Each row is a point. Each copy is the shape, with its points in the same order, turned, moved and blurred by noise. Some copies are also mirrored. Which?
In the rows, 128 means zero.

Shape:
[[ 91 160]
 [135 125]
 [146 142]
 [108  57]
 [102 153]]
Copy 1 (5 x 2):
[[ 77 146]
 [127 133]
 [130 150]
 [124  56]
 [ 85 145]]
Copy 1 is: only turned
Copy 2:
[[171 100]
 [118 128]
 [129 149]
 [ 74  70]
 [151 126]]
Copy 2 is: mirrored
Copy 3, 5 rows:
[[ 86 169]
 [116 121]
 [133 133]
 [ 66  65]
 [ 95 159]]
Copy 3 is: only turned
Copy 4:
[[ 80 145]
 [135 135]
 [139 158]
 [144  64]
 [ 92 147]]
Copy 4 is: only turned

Shape, 9 rows:
[[124 113 142]
 [132 101 128]
 [ 73  92 126]
 [163 204 161]
 [131 152 164]
 [ 90 145 116]
 [ 87 126 124]
 [121 109 110]
 [149 203 180]]
Copy 1, 9 rows:
[[119 121 144]
 [133 113 140]
 [ 80  82 137]
 [129 222 132]
 [116 166 155]
 [ 82 130 107]
 [ 85 117 123]
 [120 113 121]
 [109 226 151]]
Copy 1 is: only turned
Copy 2, 9 rows:
[[115 119 143]
 [116  97 136]
 [ 55 102 139]
 [173 200 131]
 [141 153 152]
 [ 82 152 111]
 [ 79 131 134]
 [103 110 120]
 [162 202 161]]
Copy 2 is: only turned
Copy 3, 9 rows:
[[125 113 131]
 [133 100 118]
 [ 90 112  85]
 [150 179 193]
 [116 146 164]
 [110 157 107]
 [107 137 103]
 [143 113 100]
 [124 173 205]]
Copy 3 is: only turned
Copy 4 (9 x 3):
[[130 115 136]
 [145 106 129]
 [150 112 186]
 [ 81 184  72]
 [ 99 141 116]
 [140 162 160]
 [137 142 167]
 [158 125 140]
 [ 65 176  87]]
Copy 4 is: mirrored

Shape (8 x 3):
[[128 105 162]
 [174 145 135]
 [ 65 123 176]
 [155 108 100]
 [102 162 156]
 [148 107 165]
 [154 101 128]
 [143 187  91]]
Copy 1 (8 x 3):
[[109  98 151]
 [166 116 127]
 [ 69 138 192]
 [130 120  91]
 [122 156 177]
 [121  89 148]
 [126 101 113]
 [173 181 121]]
Copy 1 is: only turned
Copy 2 (8 x 3):
[[ 77 127 140]
 [124 174 139]
 [ 39 111  91]
 [148 122 142]
 [ 78 158  90]
 [ 85 136 151]
 [124 126 149]
 [152 182  86]]
Copy 2 is: only turned
Copy 3 (8 x 3):
[[176 124 113]
 [159 140 176]
 [166 166  65]
 [124 103 151]
 [155 183 114]
 [182 120 129]
 [149 104 140]
 [100 176 175]]
Copy 3 is: mirrored

Shape (9 x 4):
[[168 154 142 114]
 [130 100  71 134]
 [120  85 206 132]
 [157 100 119  99]
 [138 166 114 137]
 [ 88  84 174 103]
 [136 136 117 118]
 [ 69  81 105  95]
 [149 138 158 149]]
Copy 1, 9 rows:
[[158 120 129  86]
 [ 85  60  93 105]
 [145 115 172 186]
 [116  80 152  99]
 [129 126  86  96]
 [ 98 124 176 169]
 [119 108 119 101]
 [ 45 100 141 136]
 [164 112 116 130]]
Copy 1 is: only turned
Copy 2, 9 rows:
[[168 132 142 116]
 [130  46 115 130]
 [ 98 131 214 156]
 [160  73 164 127]
 [137 120 106 109]
 [ 85  96 210 118]
 [138 100 135 111]
 [ 83  41 172  95]
 [132 139 144 144]]
Copy 2 is: only turned
Copy 3:
[[181 123 158 120]
 [114 183 115 110]
 [117  49 124 140]
 [137 130 135  85]
 [163 156 158 150]
 [ 83  78 144 131]
 [143 145 149 128]
 [ 53 145 153 119]
 [170 108 131 148]]
Copy 3 is: only turned
Copy 4, 9 rows:
[[142  87 167 147]
 [149 104  68 153]
 [ 50 105 143 102]
 [141  79 110 115]
 [149 120 143 173]
 [ 81 136 120  86]
 [142 111 127 143]
 [127 153  69  92]
 [101  91 153 159]]
Copy 4 is: only turned

Shape (10 x 4):
[[142  42 171 134]
 [116 143 103 144]
 [232 140 102 117]
 [125 115 160 115]
 [113 116 197 143]
 [133 137 115 113]
 [120 126 115 141]
 [127 121 135 116]
 [112 145 107 201]
 [149 121 146 116]]
Copy 1 (10 x 4):
[[157  29 186 131]
 [137 139 131 132]
 [186 114 128  31]
 [117  78 157 117]
 [100  78 205 127]
 [133 114 127 109]
 [148 115 141 134]
 [121  98 145 116]
 [156 163 170 154]
 [130  89 152  94]]
Copy 1 is: only turned
Copy 2 (10 x 4):
[[206  86 151 159]
 [ 97 116 122 158]
 [146 188  81 213]
 [159 124 122 121]
 [157 121 172 103]
 [122 125  99 152]
 [107 116 125 158]
 [140 118 109 139]
 [ 72 123 170 173]
 [152 133 114 144]]
Copy 2 is: only turned
